Each point is reached from the start by the listed moves, each made once or not at all, plus a little noise. Say if it took an odd or an even number of moves. Then give how often each move was made.
In the rows, 128 means zero.

Moves:
(1): [149 125 122 149]
(2): [123 219 126 102]
(3): [ 93 132 137 156]
Start: [128 123 143 140]
Points:
[107 216 146 163] => odd (1, 1, 1)
[ 93 127 153 168] => odd (0, 0, 1)
[ 88 217 151 142] => even (0, 1, 1)

Moves:
(1): [127  72 155 125 130 106 112 140 134]
(2): [164 137 138 129 100 124 141 124 107]
(3): [142 142 148 115 167 120 136 117 137]
(4): [147 111 107 163 146  97 138 131 113]
(5): [132  95 110 133 145 164 100 153  73]
(6): [146 121 120 119 151 156 147 151 161]
(7): [129 119 105  65 153 125 162 148 133]
(8): [122 149 138 130 139 113 148 158 118]
(9): [141 151 109 109 137 102  83 142 141]
Start: [147 141 107 122 127 100 137 118 151]
Points:
[249  75  97 121 210  73 100 181 123] => odd (1, 1, 1, 1, 1, 1, 0, 0, 1)
[207 165  90  33 203  78 140 196  95] => even (0, 1, 1, 0, 1, 0, 1, 1, 1)
[213  86  84  34 187  93 138 242 120] => odd (1, 1, 0, 0, 1, 1, 1, 1, 1)

Moves:
(1): [116 126 124 154 112 144 146 104 146 107 163 107 131 161 119 128]
(2): [124 115 133 142 121 115 122 144 134 143 130 148 135 133 131  83]
(3): [121 167 114 135 169 108  85 133 123 112 130 149 144 138 112 140]
(4): [114 105 113 133 145 100 130 128 126 126 123 145 129 147 123 130]
(5): [131 123 136 107 153 101 101 115 148  89 110 101 109 168 113 129]
(6): [122 139 124 122 108 134 126 147 126 147 158 128 133 104 130 124]
(7): [121 154 122 154 136  91 129 133 132 142 127 115 137 103 101 131]
(8): [109 132 115 112 144 127 101 159 135 124 104 137 128 116  95 113]
(9): [115 123  90 140 155 125 139 143 146 149  94 148  97 142 160 150]
(10): [128 117 131 114 134 136 145 118 121 155 111 117 158 104 138 140]
(11): [129 106 130 153 106 141 140  78 140 137 128 136 152 128 123 152]
(12): [109 120 100 128 143 119 153 120 115 125 153 138 132 109 136 125]
(13): [129 114 143 133 157 134 114 116 106 132 146 126 130 113 145 133]
(14): [121 118 138 118  96 119 151 141 131 124 122 131 133 132 150 122]
Start: [142 116 127 132 145 123 125 144 123 154 141 163 154 131 111 135]
Points:
[111 118  89 165 159  84 144 191 142 249 117 177 170  74 136 127] => odd (0, 1, 0, 0, 0, 1, 1, 0, 1, 1, 0, 0, 0, 0)
[ 61 102  76 136 159  33 137 171 161 111 173 140 163 148  57 110] => even (1, 0, 0, 1, 1, 1, 1, 1, 0, 0, 0, 1, 0, 1)
[122  87 150 148 125 137 148 126 125 135 183 146 164 153 141 137] => odd (1, 0, 0, 0, 0, 0, 0, 0, 0, 0, 0, 0, 1, 1)
[ 76  98  57 136 174  91 120 168 146 200  85 235 207 115 118 184] => even (0, 0, 1, 1, 0, 1, 0, 1, 1, 1, 1, 0, 0, 1)
